Rows are points. The last column is the point's height on a tilted bowl or saddle (a function of degree 2), plus a little noise. Along how many of its main directions does it bend up, bend down or stay straight?

Points:
[[ 33  33 -57 -44]
 [ 13  -1 -20   4]
 [ 46 -12  -5   5]
 [ 19   3 -22   3]
 [-21 -19  11 -10]
 [ -6   2  -9  -3]
 [ 30  37  25 -10]
 [-39  39  10 -31]
 [ 10 -22  22   0]
 [-39   9   0 -26]
 [ -8  45 -54 -71]
 [-10  47 -15 -35]
 [ -9  -2   6   0]
 [  5   0   9   4]
 [ 54   7  36 -19]
 [-20  -6  -5  -9]
 [ 17   7 -32  -4]
 [-38 -57 -54 -54]]
Directions: 0 up, 2 down, 1 straight

Points (25 x 5):
[[-41 -24  21   5   1]
 [ -4 -17   7 -19   6]
 [-47 -24 -11  13  -7]
 [-21  42 -32 -14  20]
 [ 42 -34 -46  43  58]
 [  4 -37  47 -47  65]
 [ -3   6  67 -30  58]
 [ -4 -28 -23  -3  11]
 [  1  34  28  62 -23]
 [  3 -44  13 -35  27]
 [ 57 -14  20 -28  48]
 [  2 -34 -31   1  23]
 [ 33  10  33  31 -20]
 [ 18   5  -5   9  -1]
 [  9  44  -7   8 -12]
 [-11 -22 -30 -35  -8]
 [  1  20  -7  58  -6]
 [ 31  25  15   5 -21]
 [ -4   9 -23 -32   2]
 [ -4 -32 -12  -8  11]
 [ 20 -11  -3 -31  20]
 [ 19  66 -22  21 -21]
 [ -5  36  35 -26  18]
 [ 33 -22 -13  -9  27]
 [-14   9  -5  10   1]]
Directions: 3 up, 1 down, 0 straight

Points, 47 rows:
[[ 27   1   6 -16 -26 -21  17]
 [-21  56  23  -7   8  32   2]
 [-31   2 -31  26  11  -6 -18]
 [  4 -28 -54 -32  18 -35  68]
 [ -5  28  -6  17  51  13 -19]
 [-30   6 -18  42  32 -17 -26]
 [ 68  24   1  10  59 -21  23]
 [-18 -34 -14   9 -26   4 -10]
 [-18 -28   7 -20  21   5  -4]
 [ -4  11  21   8 -22 -44  12]
 [ 38  23   2 -15 -29  45  -8]
 [-67 -19  23  33  -5 -20 -25]
 [-19 -44 -33 -11   9 -20  19]
 [ 10 -41  -9 -24  -9  -5  22]
 [-44   8  26  10 -27  -5  -8]
 [-26  20  -2  70 -16  15 -28]
 [-22 -42 -34  14  26 -11   1]
 [ 14 -37  45  28   1 -27  14]
 [  9   1  32 -23  26 -14   6]
 [ 43  12 -37  -9 -38   5  36]
 [ -3 -17 -14  28  19   6 -26]
 [-21  22 -10 -36 -45  40  41]
 [-23 -12 -13 -25 -37   0  21]
 [ 14  54   3  -2   3 -16 -11]
 [-32   2  12  11  -3 -28 -17]
 [-49  12 -67 -37  19 -46  73]
 [-18  11 -12  34 -17   9 -28]
 [ 20   1  55  -4   8 -22  11]
 [ 25  30 -24 -28  -6  35  17]
 [ 32 -16  25 -12  -1  14  -2]
 [ -4  -4 -41  21 -18 -26  19]
 [ 17  -2   0 -14  24  36  -2]
 [ 33  32 -52  50 -31  27   6]
 [-48  11  29   4 -17   1 -10]
 [-40  19 -25 -36  51  26  62]
 [-10  28 -10 -15  -3  58   1]
 [ -9 -32 -13 -52   4 -18  46]
 [ -1   7  -8 -44  30 -38  27]
 [ 20   9  20 -38  58   6  43]
 [ 31  15 -28 -54  11  27  63]
 [-14 -26 -22  24 -44  27 -12]
 [-46  51  16 -18  17 -17  18]
 [-14  -7   5  72 -27   7 -20]
 [ 21 -23 -20  14 -10  18  -8]
 [-12  24 -25  55 -50  19   4]
 [ 16 -34  -6  -7  24 -23  14]
 [-30  29 -59  34  -2   1  14]]
Directions: 4 up, 0 down, 2 straight

Points:
[[ -8  17  14   1  34  50  40  54 -70]
 [ -4  21  32  15  19   0  -8 -43  15]
 [ 31  23 -13  23  41 -33  36  33   2]
 [ 18  30  -4 -18  18 -44   7 -19  16]
 [-17 -19   8  26   3  51  -1  -7 -23]
 [ -1 -44  -4 -30   4  20 -26  -7 -17]
 [  4  18 -21 -38 -26 -13  -6   8  -8]
 [ -9 -24 -18 -15  47  19  -6  36 -32]
 [  3  -9  76  10  18   0  -3 -52  -4]
 [-33  23 -18  11   5  48 -21   7 -17]
 [ 22 -44 -20  40 -26 -14 -14   9 -34]
 [-18  59 -21  47  29 -33  -8  -4 -24]
 [-31 -37 -17  -3  40 -45   7 -24   6]
 [  8  12  21  27 -26   0  -6   5  -5]
 [-20  18  21  39 -14   6 -29 -34   7]
 [ 27  -2 -30 -51  10 -25 -43  15 -37]
 [  3  23  44   9   4  15 -30   3  -8]
 [ 13 -26  35 -30 -48 -20 -25   7 -48]
 [  9 -50  -8   5 -20  24 -22   1 -23]
 [-11  25  -1   3  25  31 -49  41 -39]
 [-16  53  -6 -49 -33  38  59 -30 -24]
 [ -7 -34   3   9  -7 -28 -14  57 -61]
 [ 58  -1  33  26  40  18   4 -41  13]
 [-47 -36  15  34 -12 -25 -35  17 -48]
 [  3  25  54 -11  34 -44   9 -11  24]
 [-23  29   7  27 -23 -31 -24  24 -20]
 [ 23   3  20  32   6  29  -3 -30   3]
 [ 19 -14  12  14  26 -37  -1  25   2]
 [ 26  37  11   0  19  36 -45  21 -18]
 [  3  21  22   8  18  16 -23  44 -32]
 [-36 -14 -18 -35  -9 -65   0  10 -34]
 [  0 -41 -23  24  26  -9   3  32 -26]
 [ 21 -52  19   7  14 -24  26 -16  22]
 [-33  -2  30 -26  46  14  39   1  14]
 [  4  28 -33   4  12  29  11  13 -14]
 [-18   0 -13 -43  56  12  -5 -44   4]
 [ -1  27 -27 -32  33 -43  -2  14 -10]
 [ 17  75 -37 -23 -13 -16 -69  52 -56]
 [-51 -14 -78  53 -12  19 -19  31 -73]
 [ 27  14  37   3 -46 -30  37  10 -43]
 [ 64  62 -31 -14  31  22  53  22 -43]
 [  1 -13 -50  29  35   2  -3   6 -22]
 [ 16 -22 -72  15   5  34  35   9 -51]
 [ 34 -27  15   0 -36  12  48 -10 -15]
 [  0   5 -16  -1  -9   8  33 -18  10]
 [-14  25  14  -6  41  22  -7  -7   1]
 [  8   3  24  30 -31 -14 -19 -28   2]
 [-36 -14 -15  -8  24 -11 -11 -27  -1]
 [ -9  39  27 -56  24  16  -6 -12 -10]
 [ 24  17 -56 -26  -8   4  34  19 -24]
 [ 41  -2  -1 -55  -7   0 -24 -25  -6]
 [-32 -34  13  31  26 -16   6 -37  -4]
 [  9  46 -18 -18   1  32  15 -13  -3]
 [ 41 -34  31 -33 -50 -37  21  10 -47]
 [-32 -31 -26 -27  23 -29  -9 -32  -5]
 [-37   0 -23  24  -8  15  -6 -59 -17]
 [ 19 -25  38   6  -6 -14  -5   0  -7]
 [-22  32  21  25 -60  29  -3   4 -15]
 [-48  59  -1 -25   5  -7  -9  -1 -27]
 [-55  -9  80 -26  -4   9 -21 -26 -57]
 [ 29  30  -6  29  13  16   9  14  -4]
 [-25  -4  -2  25 -12  -7   2  -7  -3]
 [ -5  18  36   0   3  30  15 -20   1]
 [  3  17   4 -54  -6   8  -1 -65  10]
 [ 29 -47  25 -44  19   1  -8  -3  -6]
 [-30  20  57   4  21 -25   9  38 -41]
 [-20  44 -18  14  44  -6   4  15 -16]
 [ 61 -20   3   9  17  22   0  12 -14]
 [ 51 -14  -3   5  18   1  48  30  -4]
 [ 19 -17 -10  18   6 -39   3   5   1]
 [  8   7 -23  43  20  29   8  23 -26]]
Directions: 1 up, 6 down, 1 straight

Points:
[[ -2  26  25   5   3  29  -6 -15   1]
 [-16 -23 -28  -8 -61 -26  -9   4 -43]
 [-20   0 -76  32 -24  18 -19 -49   4]
 [ 30 -35 -28 -18 -19   8  -2   8  -7]
 [-16   2 -28  33  -5  28  -6 -15   5]
 [ 32  51  -3   6 -41 -20  -4   5 -34]
 [-12 -24   2   8 -30  16 -20  18 -35]
 [ 33  15 -45 -17  25  54  14 -12   1]
 [-16  -1 -53 -33 -31 -18  53   7  11]
 [-19 -39  31  -6   8  31 -15  14 -22]
 [-31 -21 -17 -12 -12  11  -7  20 -19]
 [ -4  -8  26  18  -5  11  32  47 -31]
 [ 10 -39  -3 -52  -7  12 -11 -20   3]
 [ 47  37  -4  -8  81   6  32 -19 -25]
 [-24  15 -64 -44  46  41 -30  12   5]
 [-20  18  53  15  30  45 -14 -33   8]
 [ 18 -35 -21   1  13  33  -6  36 -14]
 [ 31 -14  -1 -23 -13  14  -9  11 -11]
 [-37  11 -12  26  43  27  -8  -1 -19]
 [ 17  13 -16 -20  16  -4 -47  20  -7]
 [  2  24  15 -21   9  10 -11  43 -34]
 [ 13   0  45 -41   6   7  34 -45  17]
 [ 40  23 -33  11  -9 -30  -1 -25  -2]
 [-32   1 -25  48  11  -5  15   1 -11]
 [-38 -61   6 -14 -19 -36 -13  16 -58]
 [ 40 -11 -17 -15  -4 -44  18 -32 -17]
 [-10 -10 -42 -37  29  11  30 -29   4]
 [-24 -25 -36 -23 -39  43  49   4 -13]
 [ 39 -67  -1  10  45 -18  21 -16 -16]
 [-20 -52  -8  -1  21 -16  -8  31 -38]
 [-40  23 -50  22  -5   1  17 -12  11]
 [ 12 -54  53  33  52 -22 -25 -23 -38]
 [-17   7  17 -14 -13  64  -5   6 -19]
 [-19 -42  -4  -1 -28  17  46 -19 -11]
 [ 12   5  -8  57  26 -27  18 -33 -12]
 [ 35  -1  58  13  -6 -17  12  37 -37]
 [-13   6   5  -4  28 -21   9   6 -11]
 [-10   2   7  40   3 -36   4  16 -37]
 [ 19  -5 -10  -8  24 -10  39  -5  10]
 [-46 -45  39  55  23  14  29  20 -77]
 [ 31 -37 -14  15 -26 -38  19 -27 -22]
 [-48 -20  -5 -17  16 -61  18 -38 -32]
 [  1  39 -10  -4  31 -22  16  25 -12]
 [-10  17  -5  36   1 -33 -46 -13 -33]
 [-67  30  32  25   4 -39 -39 -16 -73]
 [ 27 -33 -46  -7  21 -31 -49  20 -21]
 [-35  31  55  40  -1  61   8 -57 -22]
 [ 18  -7 -11 -16  12  12  12   7   6]
 [-40   7  -3   5  41 -33  15   2 -30]
 [-49  26  21  18 -51 -11 -23 -29 -73]
 [  5  50  14   2  -1  86  38   7 -22]
 [ 35  24  11   0  55 -10   4  65 -55]
 [ 16 -19  17  11  -5 -21 -18  -4 -22]
 [-15  33  23   0  26   7 -19 -14   0]
 [-26  34 -46 -37 -22   0 -11  24  -1]
 [ 33 -16 -13   5   9 -15  51 -24  14]
 [  0 -28 -34 -36 -10  42 -10 -39  -6]
 [  9  10 -39  32 -56   7  11  10  10]
 [-31 -40  11 -10   1 -21 -13 -24 -20]
 [-15  12  23 -21  19 -20  -2 -15  -1]
 [ 16  -1 -35 -44 -32  13  41 -11  -6]
 [ -8 -12   5  39 -25   8   6  37 -31]
 [ -9   6 -23 -23  59 -23  12  22 -13]
 [ 11  51   9  -5  29  54  20  42 -34]
 [ 10  46 -65  41  33  46  23 -13  42]
 [ 22 -51  -6   1  38  19  43 -25   3]
 [-33 -57  24  -2 -12 -16  23  33 -56]
 [ 35  50 -57   6  14  49  20  21  26]
 [ -5 -14  17  31  49  11  14 -19 -10]
 [-23  15  18 -40 -32 -24 -15   0 -29]
 [  2 -14  13 -27 -10   2  18   1  -4]
 [-23 -49 -44  -3   5 -26   0  59 -32]
 [ 30  -7 -12 -23  41  -2 -10 -22   3]
 [ 15   6   2 -17  15  13  -7   5   2]
 [-46  -4  15  12   0  63  -7  -2 -32]
 [  7  -4   3  -7  12 -24 -23  -1  -8]]
Directions: 2 up, 5 down, 1 straight

Points:
[[  15  -38   -8   28   51   85  -12  -26    2]
 [  24    4  -44   32    1   15    0    7   -9]
 [ -31   -2   -8   30    7    7    1    0  -10]
 [ -32  -13    1    3  -10  -43  -38  -31   26]
 [  17  -34   15  -21   24    8   19   27   -2]
 [  10  -35   21  -41  -38    7   17   -1   23]
 [  72   30  -76    0   24   -3   -8   27   52]
 [   6    7  -19  -23   -3  -13   13   -6   14]
 [  -1  -45   11  -28   31   24  -17   46   11]
 [ -14   14  -30   44    1   33  -13  -50    6]
 [ -36  -41   -5   12   31    2  -30    2    0]
 [  -7    1  -17    9   41    4  -12   26   -2]
 [   5    8  -11   30  -36  -32  -68   40   24]
 [   9  -22   10  -14   16   -9   24    9   -5]
 [  -4  -47  -57  -34   17   -6   38  -14   -2]
 [  50   30  -49   57    5    2   12   22   13]
 [  11  -31   19    7    4   16   38  -68    2]
 [ -28  -11   14  -14   -5   38   23    6    6]
 [ -17  -35   27    7    7  -62  -43  -59   39]
 [   5   15   19  -23   -7   -1    4   26   15]
 [  -7   27   31  -64  -12   14  -34   -1   64]
 [ -10   12    4   26   17  -12  -15  -17   -4]
 [   6   28   -2  -12  -30   42  -54   43   31]
 [ -68  -13  -48  -47    7  -12   27   26   57]
 [  -6    3    4   34   63   25   39    9   -1]
 [ -22    9  -13   10  -13   19   13   -4   -1]
 [  -8  -17   36  -18   26    3   12  -74   18]
 [  -3  -24   12    0  -28    7  -42   -3    7]
 [  31   21   27  -14  -36   -4  -21  -36   31]
 [ -23   29  -17    5   37   11   27  -17   16]
 [ -38  -45   -2  -33   16  -21   60   -2   19]
 [  -2  -14   16  -17   50   -2   11  -22    6]
 [  33   28   29  -11  -39   29   16   -3   19]
 [  17    5  -22  -33  -14   16   26  -32   20]
 [ -54    6    5    8  -13    1   45   -7   14]
 [ -25  -22   23    1    1  -26  -37    1    9]
 [ -24    4   13   35   -9    6  -25   -3   -7]
 [  12    1   -8   69  -14   58   -5    9  -24]
 [ -21  -15  -12   50   53  -53   10   20  -23]
 [  51   34  -32  -32    5   21   -3   32   50]
 [  -1  -13   23  -31  -12    4    8   14   13]
 [  -5   -3   15    0  -33  -56   -8   -6   21]
 [ -20    0   40   30  -21  -28  -22   -2    0]
 [ -19   -7   22 -100   33   21   46  -34   92]
 [  -4  -29   20   20  -19  -37    5   39  -13]
 [ -10    3  -13   14   16   30  -23   52   -2]
 [ -29   26  -12  -22   24   -5  -38  -33   44]
 [ -37    9   24    4   22  -11  -26  -43   14]
 [  -5  -21   41   18   -1    3   31   40  -11]
 [  56   12   -5  -17   28  -36    5  -19   20]
 [ -27   82   50  -36   52  -45  -43    5   67]
 [  -3  -18   -1  -23   27    2   39  -15    4]
 [  -4  -20    0  -22  -29  -20    3  -37   18]
 [   9   -6   -5   -2    0    6  -20   11   -3]
 [   2  -10   -4  -30   57   26   33  -40   20]
 [  34   17  -15   -5  -30   42  -47   14   22]
 [ -14   -7   -1  -39   27   12    4   25   26]
 [ -15    6  -13   15    1  -30  -12   12    0]
 [   3   -4   19  -28  -42   18  -12    2   18]
 [   8  -45  -36  -69  -29    9  -33   15   59]
 [ -30   29   -9  -36  -27   -5    5   17   48]
 [   2   13   68    8   -3   44   28    8    9]]
Directions: 5 up, 0 down, 3 straight

Points, 74 rows:
[[-37 -72  29  33  -1 -41 -12 -10 -51]
 [ 38  17  15  16  -2  58 -19  21  23]
 [-20  -9  18  46  30 -12 -42  76  35]
 [ -2  19  29 -56 -31 -15 -48   6 -26]
 [-24  31 -44   5  20 -29 -11 -40  -6]
 [ 42  -9   6 -21  18  -8 -11  29  14]
 [  4   7   2  13  -4 -59 -11   1   7]
 [-62  15  37  37  30   6   8 -17 -11]
 [ 20  13  32  33   4  22   8 -11  24]
 [  8  40   9 -36  38  30  29 -35 -14]
 [ 11  -4  27  35 -11  -2   1   1   2]
 [-64  19  22 -21   2  17  19 -16 -53]
 [ -8   6 -21  25   7 -31 -31  -3  -1]
 [ 14 -19   6  25  39   2  22   4   9]
 [-37  48  34  48  11  36  18  13  37]
 [-26 -30 -52 -12 -13  23  24 -13 -13]
 [ 30  24  10   1 -56  12 -25   4 -13]
 [  4   6  -1 -18 -54  -2 -32  19 -17]
 [-10  11  -9  16   8   1  41 -25   7]
 [ 36 -14 -53  -8 -76  16 -13   2 -57]
 [-41 -38  -2  21  16   5 -29 -37   5]
 [ 25  11  21  55   3 -43  51  35  30]
 [  7  -5  15   0   1  13  21  25  18]
 [  0  18 -34  51 -10  32 -30  25  18]
 [ 13  -8  49   4 -24   8 -12 -18   6]
 [-18 -22  22  -5  21 -27  59 -42  14]
 [  1 -18  15   1  -4 -31   1  25   7]
 [ 20 -34  32   8 -44 -44   5   4  -7]
 [ 53  25 -32  41 -25  51 -11 -25 -38]
 [ 30  39   0   7  15  24  12  18  17]
 [ -2 -14  23  30  25 -14 -32  15 -12]
 [ 12  63 -26   9 -78  38 -42 -13 -95]
 [-34  -5  -2  -6  10 -41 -32  34  -3]
 [ -4  44  -5   6   0 -25 -23   4  -7]
 [ 36   5  14   0 -20  30 -18 -18   4]
 [-24  12   8   4 -17  24  49  24  -4]
 [  3   9  -3  14 -16 -12 -38 -16 -27]
 [-12  32  -7   8  37 -49  39   6  26]
 [ 31   3  13  -7 -26  26 -19  23  14]
 [ 39 -40  17 -23 -30  57 -36  66  69]
 [ -5   7 -21 -34  -6  17 -35  36   4]
 [ 10  -9  -4  64   7 -62 -10  34  15]
 [  8 -16  28 -76 -97  33  -1   2  70]
 [ 54 -26 -27  -4   4   6   6  12   0]
 [-14  -8   0  27 -15  28  51  -8  -5]
 [-26  26  37  27 -52   0  12  -4 -17]
 [ 11   6 -29 -20  37 -39 -24  34  18]
 [ 16 -28  13  17 -22   2 -18  46   8]
 [-20  -8  34  -3 -14   5 -14   2 -11]
 [-12  27  30   8  -9 -71  14 -39  23]
 [ -5 -29 -29   7  11   3  19  25  17]
 [-17   0  10 -30 -11  40 -16 -22  -7]
 [-37 -23 -31  -6 -17  -1 -46  30   4]
 [-10   0 -22 -35  18  35  39   4 -19]
 [-15  12 -37  -5  42  18 -20  -9  -9]
 [  8   5 -33  20  11  28   9  -4   2]
 [-29  47 -10 -17  22  34 -60  11 -41]
 [-18  15  12 -25   4 -55  -5  -4  -5]
 [ -3 -55 -20  48  -1 -22  20  -4   2]
 [-42  27 -40 -74  13  11 -16 -11 -84]
 [ 30  27 -30 -26  26 -36 -34 -29 -28]
 [ 10  -3 -39  31 -16 -11 -16  23   2]
 [ 18  70  38  12 -12  53  -5 -12  42]
 [ -2  23  20   8  -9  34 -31  -9  -4]
 [ -7 -24 -31 -16  15  31  16 -55   7]
 [-12  22  60 -39 -10  -8 -16 -17 -10]
 [ 27  -8  11  13 -42 -40  29 -23  23]
 [-15  10  15 -67  -2  33  40  23   6]
 [ 29 -11  31   0   9   4  35  -4  25]
 [ 36   8  61  24 -19 -40  17 -27  37]
 [-13 -37 -36 -37  23  16 -12 -16   7]
 [ -1 -20  19 -17 -25  16  -3  -7   8]
 [-18  16  22   9 -44  23  -8  -7 -12]
 [-25   3  31  39  20 -13  23   2   2]]
Directions: 4 up, 4 down, 0 straight

Points:
[[ 45 -24  -4  12 -19  43  27  47 -47]
 [-63   1 -19  -9  13 -11 -16  44 -21]
 [ 17  21 -13 -17  -3 -21   6  -5  -2]
 [ -6  39 -25   1 -47  -7  15  -6 -19]
 [ -6  29  -5  14  -2  11  40  12   9]
 [-22   8   2  59  17  -7  26 -44  10]
 [ 34  28   8  19  11  15  25  67 -32]
 [-16  15 -20 -11  28  52 -53  14 -32]
 [ -5 -20   1  41 -38   4  46  51 -40]
 [-20  21 -25 -14  20   1  13  -9  16]
 [ 48 -15  29  -9  -8  -2   3  36 -23]
 [-11  31 -32  55 -26  -8  -8 -27 -13]
 [  3 -19  37  15  30   6  28  22 -12]
 [ -9  35   2   1  44   4  22  25  13]
 [  0  -8 -45   3 -10  -6   9  28 -11]
 [  3  -5  22  -6 -16 -11  44  41 -16]
 [ 14   8   6  28  12 -17  20  59 -20]
 [-44  64   4   2  25  37 -29 -10  15]
 [  8  -2  -3  -1   2 -32  40  22   0]
 [ -1  32 -20  46 -18 -14  -7  16  -9]
 [ 18 -40  11  36 -27  -8 -14 -33 -47]
 [ -2 -15  26  -7   1  14   7 -35  -2]
 [ 23 -17  -6   0 -34   4  20 -19 -18]
 [ -8  30 -44 -20  29  21  34 -16   3]
 [ 43 -40 -40   4 -35  10  18  -6 -32]
 [ 41 -27  14  -2 -16  27 -20  13 -23]
 [-29  23  25 -13 -17  21  14  -5  17]
 [-17  12 -25 -35  -2 -47 -34   0 -23]
 [ -3 -16   9   5  37   2  40 -41   0]
 [  3  37  29  18 -37 -15 -42  15 -41]
 [  7  61  -7 -22   2   7 -23 -55 -14]
 [ 53 -21   3  52  33  -8   4  42 -30]
 [  7   5  25  21 -15 -33  -7  13 -22]
 [ -3 -56   0 -19  14  -8  -6  10 -20]
 [-10   3  37 -11 -25  23  13  17  -1]
 [  4  29 -41  25 -60  28  19 -18 -49]
 [ 51  14  12 -30  16  21 -44   3  -7]
 [-11 -28  36 -19  44   7   5 -58 -16]
 [  1 -14 -24 -28 -52 -19 -63 -29 -73]
 [  0  -7  14  -4  13  35  16  50 -15]
 [ 34  -5 -31 -61   8 -16  -8  11 -16]
 [-17  27  62  -3 -20 -74   1 -13 -38]
 [-24 -27  33   9  -5 -47  19  14 -21]
 [ 44  46 -37  -5 -14  51  -6   6 -46]
 [ -2   2 -26  23  27 -16 -53   1 -31]
 [ 16  43  39  -3   8  19 -51  24   0]
 [ 22  16  26 -18  45  29 -29  42  -2]
 [ 46 -47  60  32 -29 -35  10  20 -79]
 [ -1  26  -7 -22 -46  -9 -14 -23 -20]
 [ 29   9   6 -28   8  19   2  20   2]
 [-63  44  -3  15 -43  -3 -24  13 -28]
 [-19 -22  12  24 -40  -6 -18  -2 -41]
 [-35  39  -3  27  11  41 -37 -11 -10]
 [ -7 -49 -40 -19   4 -46  50 -86  -3]
 [-14  18  18   9  -3   0 -41  62 -34]
 [ 37 -23 -13 -20 -23 -36  12  -5 -18]
 [-13   5  21 -14 -19   8  24 -65  -2]
 [ 23 -51 -40  29 -64  21   2 -46 -73]
 [ 45   7  32  14 -27   6 -15   1 -29]
 [-14  -8 -44   7   9 -39 -21  13 -11]
 [-62  17  26 -39 -17 -16  -7   6  13]
 [-29 -29  -8 -16  20  47   3  22 -24]
 [ -5 -56 -22 -34  20  11  12 -29 -15]
 [  4 -35  11 -20   6 -21  24 -28   1]
 [ 30  -3 -13  -1  38 -31  32  27 -14]
 [ 16  55  10  15 -35  22  68   5 -29]
 [ 25  22  20 -27  -3  35   7  42   1]]
Directions: 1 up, 5 down, 2 straight
